Each row is a point. The ring and each string are closed loops that go straight from each point to the next, and from the last back to the first. Before rounding, they use only three directions, however many columns there are. Count how often each string passes through the ring. Passing back the other way cancels.
In the rows, zero is written as 128.

Ring, 10 rows:
[[124 128 170 188]
 [125 135 191 185]
 [108 140 200 172]
 [ 83 140 186 158]
 [ 57 133 151 134]
 [ 50 125 112 107]
 [ 59 118  84  90]
 [ 81 112  75 103]
 [ 94 112  90 130]
 [111 117 125 168]]
String:
[[ 35 116  84 116]
 [ 68 120 105 121]
 [ 89 123 113 109]
 [ 95 113  66  65]
 [ 99 106  53  92]
 [117 120 108 104]
 [ 99 124 132 142]
 [ 96 119 141 199]
 [119 119 162 242]
 [139 124 164 196]
 [123 126 147 144]
 [107 125 142 151]
 [ 99 117 142 217]
 [107 111 114 195]
 [115 111  85 123]
 [103 117  95 101]
 [ 81 120 113 134]
 [ 49 111  73 122]
 [ 42 112  50  67]
 [ 58 118  69  52]
 [ 84 125 115 100]
 [ 75 124 126 137]]
Times through: 3

Ring, 8 rows:
[[123  52  94 127 134 181]
 [ 91  52  75 154 123 178]
 [ 60  87  75 168 118 151]
 [ 73 140  75 152 133 131]
 [104 173  84 125 151 123]
 [131 180 125  93 159 109]
 [136 152 159  81 152 106]
 [138  95 146  93 143 139]]
String (26 x 6):
[[ 79 173  64 148 143 124]
 [115 203  36 132 166 139]
 [121 152  80 119 154 142]
 [107 130 108 121 142 132]
 [138 180  95 100 165 128]
 [154 215 123  75 175 103]
 [129 189 162  79 156  85]
 [106 137 145 107 139 108]
 [129 127 109 107 149 141]
 [160 143 165  65 159 116]
 [148 122 189  67 148 108]
 [126 101 185  85 135 112]
 [115 105 124 113 138 137]
 [131  95 106 112 144 158]
 [155  52  93 108 146 193]
 [143  25  86 122 137 205]
 [111  26  94 138 124 188]
 [115  15  55 152 127 215]
 [112  38  43 155 132 210]
 [103 101  96 132 135 149]
 [ 79  90 100 147 123 143]
 [ 24  62  79 192  98 146]
 [ 36  85  59 188 110 151]
 [ 81 111  50 160 133 161]
 [ 95 120  89 136 137 141]
 [ 72 129 113 140 127 116]]
Times through: 0
String:
[[143 109 121  97 150 148]
 [150  91 128  93 149 155]
 [124  97 115 112 141 149]
 [100  92 136 120 128 131]
 [131  32 111 119 131 184]
 [143  22  67 129 139 216]
 [129  44  62 137 137 204]
 [117  51  58 144 135 198]
 [103  87  87 137 134 161]
 [ 83  88 103 143 124 144]
 [ 46  67  97 171 106 142]
 [ 28  63  69 193 101 152]
 [ 49  87  45 185 117 162]
 [100 114  70 141 139 157]
 [ 96 122  68 143 140 152]
 [ 91 127  92 137 136 135]
 [ 73 146 100 142 132 115]
 [ 83 193  70 141 148 114]
 [125 207  47 121 170 136]
 [135 185  69 110 167 138]
 [117 152 104 113 150 128]
 [134 163  99 103 160 131]
 [119 131 105 114 146 137]
 [112 143 135 106 143 114]
 [122 170 186  77 147  78]
 [145 166 192  61 155  85]
 [142 145 203  63 148  88]
 [152 121 150  79 153 131]]
Times through: 4
